Every row gives one point. Each copy is the shape, with its points in the same order, stretched, turned, moved and blurred by noise. Say if it was mirrored as well.

Shape, 6 rows:
[[  27  -35]
 [ -24   -8]
 [  10  -40]
 [  25   15]
 [-104   10]
 [  -9   33]]
Copy 1:
[[  -7   26]
 [  10  -36]
 [   1   18]
 [ -46    1]
 [  60 -115]
 [ -31  -37]]
Copy 1 is: only turned
Copy 2 (6 x 2):
[[  1  28]
 [-29 -14]
 [-15  22]
 [ 17   1]
 [-73 -64]
 [ 11 -32]]
Copy 2 is: mirrored
Copy 3:
[[ 20 -23]
 [ 12  21]
 [ 31  -8]
 [ -9 -28]
 [  1 121]
 [-22  17]]
Copy 3 is: mirrored
Copy 4, 6 rows:
[[  6 -31]
 [-26  11]
 [ -9 -27]
 [ 29  -2]
 [-63  67]
 [  7  27]]
Copy 4 is: only turned

Shape, 9 rows:
[[-22  39 -11   5]
 [-25  -6 -15  47]
 [ -8  54 -33 -24]
 [-52  31 -13 -12]
 [-34  42   6 -30]
 [  3   1   5  56]
 [ 11  19 -26 -11]
 [-37 -87 -25  52]
 [-25  30   9 -37]]
Copy 1:
[[ 56  -3  19 -20]
 [  1 -19  40  24]
 [ 83  34  18 -26]
 [ 52  -2  43 -38]
 [ 49  -5  17 -62]
 [  0 -25   7  34]
 [ 32  31   6  -1]
 [-88 -14  64  43]
 [ 36  -7   3 -55]]
Copy 1 is: only turned
Copy 2:
[[ -6  -2  30 -45]
 [-50  36  22  18]
 [ 34 -37  42 -60]
 [-23 -23  23 -55]
 [  4 -25  10 -75]
 [-30  57  12  17]
 [ 31 -13  21 -12]
 [-83  32  -7 102]
 [ 15 -26  -2 -61]]
Copy 2 is: mirrored
Copy 3 (9 x 4):
[[ 75  21 -21 -17]
 [ 30 -14 -50 -20]
 [ 83   4   8 -32]
 [ 85  -4 -47  14]
 [ 81  30 -18  18]
 [ 16  30 -25 -38]
 [ 38  -7  26 -30]
 [-41 -92 -65  18]
 [ 64  28  -5  22]]
Copy 3 is: mirrored

Shape (14 x 8):
[[ -17   22  -20  -91    1   -7   34   -7]
 [  34  -26  -19   12   39   10  -74   13]
 [  11   -4   55   38  -14  -28  -18   11]
 [ -46   17  -15   44   17   52  -13  -33]
 [  21   39   28    8  -27   10   -3  -19]
 [  -5  -16  -28    0  -11  -33  -32  -52]
 [  31  -35   24   10    3  -12    5   -4]
 [ -25  -19  -18  -11 -110    1   12    0]
 [ -14   47  -11  -53   36   42   49   55]
 [  -3   -1   31  -22   -3   20    4  -33]
 [ -17  -20   19  -51   28  -54   29   54]
 [   9   11   38   14   69   27  -17   30]
 [ -47  -48   11   44  -33   29  -30    1]
 [  -9  -10   46  -26  -39  -37  -28    6]]
Copy 1 (14 x 8):
[[-62  54 -67 -41 -64 -30 -12   2]
 [ 28 -34  -2  98  33   6  30 -26]
 [ 34  -8  73  25 -35  53  -8  43]
 [ 18 -11  64 -24  33 -55  50 -53]
 [ 43  18  25 -11 -63   6  10  -2]
 [-18 -10 -14  -3 -17  -1  65  55]
 [ 28 -20   3   2   1  41  -1  19]
 [ 40  97 -15 -56 -22   8  66 104]
 [-15  60 -30 -14 -10 -55 -73 -66]
 [  4  26  13 -39 -32  23  38 -21]
 [-56  28 -19  10 -14  24 -63  43]
 [  6 -31  49  56  11   9 -38 -72]
 [ 35  28  55 -12  49  28  61  24]
 [-10  54  23   9 -60  58  26  61]]
Copy 1 is: only turned
Copy 2, 14 rows:
[[-34  37  -7   4 -34   0 -53   6]
 [-30  20  27 -16  23 -54  65  -5]
 [ 25  -9  30   9  24 -22 -10 -35]
 [ 57 121  34  -7 -36   6 -10 -11]
 [ 31   9  20 -39  -9 -25 -27  -2]
 [-21  32 -18 -20  23  39  16 -51]
 [ 12  -3  -5  16  -2 -21  15 -29]
 [ 23  -2 -28   3  28  49 -25  45]
 [  3  63  61  24 -76 -43 -47  46]
 [ 23  38 -13  -8 -16 -36 -35 -15]
 [-39   5  26  69  -7  -7 -30 -29]
 [ 19  52  63  19 -33 -84  -1 -15]
 [ 49  62   1  33  26  -2   3   6]
 [-12 -21  -3   8  45 -25 -37 -15]]
Copy 2 is: mirrored

Shape, 14 rows:
[[ -29   16   20   -9    2   27  -13  -16  -24]
 [  -1  -23  -73    7   14   18   29   17  -14]
 [   3    7   15    8   27   20   59  -26    6]
 [  -9   32  -27    5   -7   12   -5  -28   17]
 [   8   23   -3 -121   22   18  -12  -13   15]
 [ -14 -113  -37    6    7  -56   12  -18    2]
 [  -3   22    2  -28   21   23    5   -9    7]
 [ -44  -68   21  -25   24   25  115    7   22]
 [   3    4  -11    8   31  -23  -11   17   18]
 [ -33   11  -29   -3   28   26    6   -6   15]
 [   7   28    2    1   23   18   -2  -11  -17]
 [ -44   27   -7 -120   32    0    8  -21  -12]
 [  -4   32    4   -4  -34  -36   -6    9   -3]
 [ -14    2    4  -11  -19    9  -17    3    5]]
Copy 1 (14 x 9):
[[ 11 -12   6 -22  36 -23 -14  -7 -29]
 [ 45  16  11  74 -10 -53  -2  37  10]
 [-34 -24   8   1  16 -75   1   6  39]
 [-17  -4  10  -1  27 -29  37  26 -38]
 [ -5 -80  11  48  22   6  34   6 -40]
 [ 46 -21  52  11 -88 -17 -34  62  32]
 [ -2 -24  12  15  25 -32  21   1  -8]
 [ 11 -85 -60  28 -25 -99 -52  -1 100]
 [ 21  18  40  12 -10   2  40  23  11]
 [ 29  -6   1   6  28 -56  25  17  -3]
 [ -6   3  38   2  23 -26  17   6 -17]
 [ 17 -85  10   8  79   5 -13  43 -23]
 [-27   3  -3  -6  14  43  -5  22 -16]
 [  5  -2 -12   4   2  -7   5  -5 -26]]
Copy 1 is: only turned
Copy 2 (14 x 9):
[[ 54 -22  -4 -35  -9  -8  -8 -35   4]
 [ 13 -10   5  30 -10  29   9  16  54]
 [ 30 -44  -3  21 -74   0 -17   0   6]
 [ 19 -21 -40  -1  -8  26  22  -3  11]
 [ 27  58 -66  31 -17  -6 -44 -35  15]
 [ 31 -18  36  31  19 -46   9  65  -5]
 [ 27  -2 -16   8 -29   9 -15 -30   3]
 [ 67 -20  38  84 -91 -38  16  -3  17]
 [ -9   6  20 -11 -18  12  -1  -3 -22]
 [ 34 -16  -1  23 -13  31  19 -24   4]
 [ 21 -21  -6 -23 -23  14 -26 -21   3]
 [ 83  61 -58  31 -23  12 -33 -27  10]
 [ 20  27 -11 -57 -26  -4  17   6   5]
 [ 27   0  -4 -24  -5 -10  14 -23   5]]
Copy 2 is: only turned
Copy 3, 14 rows:
[[ -17   -5  -19  -17  -32    4  -38  -17   18]
 [  13    8   43   21   38   62   46   -9    5]
 [ -20   54   32   35  -46   14    0  -35    8]
 [  14   -9   10  -17   -7  -17   35  -27  -14]
 [  29  -55   22  -36  -55  -13  -72   78   -7]
 [  14   54  -49   87   93   47  -12   21  -60]
 [  -9    4   25  -26  -28   -3  -21    7   11]
 [  39  109   34   89   10   71 -105  -41   39]
 [  -3   44   20   -9   15   11   25   18    2]
 [  18   20   27  -25    4   22    6  -30    2]
 [ -25   10   17  -16  -42    3   13    1    6]
 [  63  -41  -23  -30  -40   30  -73   38    5]
 [  11   -5  -33   13    9  -16   21   24   21]
 [  -3    2  -11    0   12   -2  -27   17   25]]
Copy 3 is: mirrored
Copy 4, 14 rows:
[[ 16  -3  25   9  18  -6  -7  37  17]
 [-31  36   6 -65  14 -28  -2   8 -15]
 [ 14  11  28 -18 -28 -31 -14 -59  32]
 [ 34 -11  38 -21  19 -24 -21   5 -19]
 [ 68  12 -59  -6  29   5 -18  -2 -13]
 [-75 -28 -32  -8  32 -31  31 -22  -9]
 [ 37   3   5 -18   1  -8 -15  -2   8]
 [-42  30 -16 -51  -2  -9 -40 -99  75]
 [ 24 -25  16 -32  -5   5  15  -8 -11]
 [ 20  -3  22 -52  21 -21 -19   7  13]
 [ 29   6  25  -8 -10 -17   7  11   4]
 [ 67  24 -44 -11  58   0  -2 -14  15]
 [ 29 -11  34  15  18  31   5  -6 -33]
 [  7 -13  15  -1  22  12 -16  27 -12]]
Copy 4 is: only turned

Shape, 18 rows:
[[-11   7 -15  11 -29 -30 -40 -12  19 -10   5 -15]
 [ 23 -18 -16  -2 -14  13 -28 -26  24  41   3 -42]
 [ 22 -15 -25 -45   4 -71   6   9  37 -25 -14 -55]
 [  9  25  61  40 -45  17 -43 -28   3  -2  16 -17]
 [ 26  61  35  41   4   1 -62 -41  20  12  19 -16]
 [-39 -49  45 -12  11 -44 -15 -42 -14  53  35  64]
 [-46 -58 -10  -8  12 -10  30  35  16  -4  62  29]
 [  5   4 -20 -45 -10  42  43  46   8 -42  21  36]
 [ 33   9  31  50 -31  -7 -18 -35  16  28  42 -11]
 [-13   8  49  61 -13   7  -4  18  -2   4  -5  13]
 [-29 -14 -43   4  -8   8  30  -8 -55  -8  45  31]
 [ 20  12  54  50  -1  35 -42 -22  -9   0 -24 -19]
 [ 38   6 -34   9 -12 -37 -33  -8  37  13  -9  -2]
 [-30 -30  -9 -11  20  22 -20  23 -11 -21  53  13]
 [  5   3 -17  -4  16 -23 -42  29  48  53 -21 -38]
 [-49 -13  11 -14  37 -14  41   8 -19  41  54  18]
 [-66 -11 -23 -47 -29   8  35  26  -5  -6  38  23]
 [  4   4  11 -18 -33  26   5  79 -54 -26  45  17]]
Copy 1:
[[-15  -8 -35 -23 -23  -4 -26   9 -31 -14 -16  12]
 [ 13   6 -32 -36   9 -16  44 -13 -27 -15   2  28]
 [-45  16  -3 -33 -55 -16   4  37  17 -18   0  34]
 [ 21 -19 -12  12  20   0   6  32 -72  36 -27   2]
 [ 18 -51 -32 -13  28  -6   8  36 -48  17 -77  19]
 [ 63  -4 -40  10 -40   5 -10 -28  41  57   2 -13]
 [ 25  28  31  11 -29 -37 -49 -20  34   4  46 -42]
 [-32   2  69  18  13 -14   6 -19  30   3  22 -72]
 [ 17   7 -24  -6  17 -33   2   0 -46  37 -31  10]
 [ 38   6  19  45  24   3 -14  18 -10   2 -16   9]
 [-20   9 -10 -15  32  11 -52 -51  43  32  30 -55]
 [ 39 -17   9   4  43  27  25  25 -36  11 -35  31]
 [-15   5 -31 -29 -20 -15  12 -11 -13 -29 -47  29]
 [ 27  -7  26 -20   5  -5 -33   8  13   5  18 -45]
 [ 28   8 -28  -3  -5 -20  35  30  10 -78 -33  47]
 [ 25   1 -14  22  21 -27 -20   4  73  32  34 -37]
 [-20  -5   1  21 -10 -15 -31 -26  37   1  62 -70]
 [-13  45  40  36  39   7 -24  24  38   7  10 -91]]
Copy 1 is: only turned
Copy 2, 18 rows:
[[  9   1  -2  22  13  28 -20   9 -22   6   6   1]
 [ 18  -3  -9  40 -26   1 -19   4 -17 -13 -10 -24]
 [ 39  34  -2 -25 -29 -24 -75 -15 -10 -19  40  18]
 [-21  28  34  15  41  61   2  15 -11 -25 -57 -13]
 [-29  17  40  33  21  84   8  10 -18 -21 -16 -17]
 [-27 -38 -14  28  36 -60 -35 -49  17 -22  -9   0]
 [  2   5  -9  25   4 -69  18   7  -2  16  10  41]
 [ 23  11   3 -35 -48 -42   6  -9 -60   2 -22  49]
 [-42  41  12  35  26  29   5  11  -9  -7 -36  -8]
 [-40  45  11 -11  49  37  42  31  12 -10 -23  -6]
 [ -4 -15   7  33 -17 -49  36 -51 -50  59  11  -4]
 [-12  35   7   5  42  64  27  -1   5 -27 -29 -28]
 [ -9  18 -35  19 -27  28 -25   4 -24 -10   0   0]
 [ 25  -7   5  26   5 -22  26 -12 -34  -3   7  29]
 [  4  13 -24  22  -3   3 -14  55 -11 -34  21 -25]
 [-13 -14  43  26   7 -88  24  -6  14  21  26  12]
 [ 28 -36  12  -1 -19 -74   2  -5 -29  44  -2  19]
 [ 11  50   6 -34  14 -30  20   8 -77 -22 -36  44]]
Copy 2 is: mirrored
Copy 3, 18 rows:
[[  -4    0   23  -10  -35   -3  -15    4  -17   31   23   12]
 [ -42   41   33   43   -1   54  -28  -23    3    2  -16   -1]
 [ -28  -45   43  -32  -29    5  -29   28   15  -41  -15  -21]
 [  17   37  -18   34    0   19  -32   18  -52   33  -15   25]
 [ -22   69    4   44    1  -32  -19   19  -45   27   24   -6]
 [  38   48   39   47  -24   62   24  -53  -27  -48   69  -21]
 [  27  -53  -17   34  -47   50   34   -6    9  -33   54   15]
 [  37  -72  -62   -7   22    4    9    6   39   -8    2  -23]
 [ -12   47    0   59  -33   41   -7    4  -54   13    5  -10]
 [  38   22   -1   31  -14    4   21   48  -14   16  -10   27]
 [   6  -40  -15  -21  -33   18   74  -51  -22   12   56   -8]
 [   5   52   -8   24   32   36  -11   36  -27   19  -12   16]
 [ -20   13   39   14  -22   -2  -14   13   16   13   17  -42]
 [  18  -52  -27   14   16   37   19   -1   -9    4   58    9]
 [ -29   19   70   46   -4  -22  -15   24   42  -11  -13    1]
 [   1   -9    9   44  -35    4   64  -37  -10  -47   41   15]
 [  28  -53  -13   -7  -38   -9   25  -50   11   -6   22   30]
 [  65 -105  -28   -3   42  -10   21   27   -4   16    8  -10]]
Copy 3 is: mirrored
Copy 4:
[[  21  -39   -2   29  -27  -24  -14   31  -18   17   21   33]
 [  54  -25   28  -25    8  -16  -11   43  -32   11   -3   50]
 [ -11  -96   -7   25   -1  -57  -35    5   29  -17   31   71]
 [  30    6    4  -13  -54  -54  -26   19  -47   43  -29    4]
 [  17   -8   28    4  -29  -76   16   48  -18   31   -9   13]
 [  20  -56   22  -18    8   32  -47   40  -24   54   24 -121]
 [  25  -39  -62  -37   39   48  -24   58  -24   15   36  -50]
 [   3  -14  -63   10   66   19    2   33    6   27  -25    3]
 [  28  -12   14  -42  -22  -37    0   11  -43   35   13   -7]
 [   7   19  -26  -11  -42   -1    1   22   -6   -9  -30  -18]
 [  22   32   -3   -4   15   65  -12   53   -7   34   62  -41]
 [  45   36   26  -13  -56  -35  -21   33    3    8  -44   18]
 [  30  -50   15   16   -4  -29   27   10    4   -8   12   33]
 [  49   -1  -40   -7   15   11  -46   73  -11   19   16  -35]
 [  28  -49    7   -2    6  -18   17   42  -25  -58  -25   54]
 [  -6  -11   -9  -49   46   53  -21   77  -27   12   33  -71]
 [ -26  -25  -55   10   53   64  -39   68  -47   31   17  -26]
 [  28   29  -65   16   36    0  -13   15  -34  -31  -14  -35]]
Copy 4 is: mirrored

Shape, 17 rows:
[[ -2   1  42 -58 -20   2  26 -15  37  70 -48   5]
 [-33 -69  23   0  21 -60  41 -21  -9   8 -23 -11]
 [-41 -22   6   8  48  -4  -5  25 -29  18 -11 -41]
 [  7  10   7  38 -48  48 -63  91 -24 -16  52  62]
 [-45  -1  45 -82 -25  38 -34  16  60  16  31  29]
 [ 10 -25 -25   1  58 -52  25  15 -42 -22 -41  -7]
 [ 40 -59 -29  26  52 -42  18   7  -5   7  62 -37]
 [-11 -24  28   9  71 -23  62  -2  13  20 -33  31]
 [  3   0  52  13 -28  79 -61  34 -19 -49  54  44]
 [ 56 -34 -38   2  34 -53  57  42 -28 -66  50 -64]
 [  0 -42 -49  27  19 -43   9  -7 -26 -45  17   2]
 [-73 -14   0   8  14   7  73 -10  26  20 -18 -13]
 [  1  20   5  33  74 -33  24 -44 -34 -10 -37   0]
 [  6 -22  36  27  16 -29  36 -27  -4   5 -45 -32]
 [-15   1  -1 -39 -30  29 -12 -13  59  41   0   3]
 [-35  37  54 -46 -34 -10   9 -16   2  56  26  28]
 [ 38 -73 -51 -17  20  10  43   6 -63 -19  56 -23]]
Copy 1 (17 x 12):
[[ 34  -2 -17 -46  67  63 -31   7 -12  28 -36   8]
 [ 48  28 -58 -21 -16  69  11 -50 -14 -20  16 -24]
 [  7  23 -24  24 -47  42  13 -27   3 -12 -49 -11]
 [-85   3  29   2 -74 -60 -84  40  -3  64  15  44]
 [-19  47  -5 -17  46 -30 -21 -29  25  46 -39  67]
 [ 28 -26 -28 -30 -49  65  31 -19  -3  -1  -2 -47]
 [ 37  37 -52 -19 -13 -23  35  45  41  -2  17 -44]
 [ 44  22  -8 -95 -27  87  27 -16  10   1 -39 -35]
 [-48  25  36  16 -59 -53 -90 -35   7  29  12  37]
 [ 38  11 -20   5 -32  -6  53   1  19  34  81 -60]
 [ 36   1 -40 -11 -36  -4  23  -4 -13 -28  58  -4]
 [ 87  40 -25 -13   1  52  16 -20 -40 -40 -20  26]
 [ 29 -22   3 -56 -29  56  15 -25 -15 -44 -11 -60]
 [ 30   2  -7  -6  -7  83 -20 -25 -15 -32  15 -45]
 [ 30   5 -23  -7  53 -10 -26  29  14   8 -21  55]
 [-14  29  -3 -60  70  -1 -10 -19 -42  24 -28  14]
 [ 90  15 -70 -16 -15 -44  21   9 -17   8  37 -27]]
Copy 1 is: only turned
Copy 2, 17 rows:
[[  12  -51   22   -9  -75  -42   63  -42  -37   13   40   68]
 [  41  -13   76  -41    1   12  -20  -54  -24  -25   65    7]
 [ -25   24   55   -2  -11   16  -23   -3   15   12   -4  -19]
 [ -58   -9  -90   81  -71    8  -25   24  -45  -70  -48  -46]
 [ -44  -35  -59   -9  -97   19   23   20 -106  -35   18   73]
 [ -29  -43   56  -13   35    9  -25    1   45    7   51  -23]
 [ -33   10   47  -19   59  -52  -71  -13   63  -40   -8  -19]
 [ -25  -29   34  -69   -2   25  -38  -77    9   33   44    2]
 [ -51   37  -99    4  -87   38   -3   13  -53  -80    0  -47]
 [ -45    3   -2  -17   59  -63  -90   31   80  -20   49   11]
 [  -6    7   13  -11   55   17  -33    9   -4  -15   35  -26]
 [  27   23   18  -30   -9   16  -32  -32  -41   46   35   33]
 [ -22   17   35  -21   65   52    3  -41   43   39   41  -25]
 [  28   25   44  -23   -3  -21    6  -77    0    8   76  -16]
 [ -10   -6  -25    3  -41  -35   41    4  -80   -5    6   41]
 [  24  -43  -22   38  -48   30   15  -21  -41  -17  -11  104]
 [   0  -14   16  -50   -1  -49  -32   64   77  -59   20  -19]]
Copy 2 is: only turned
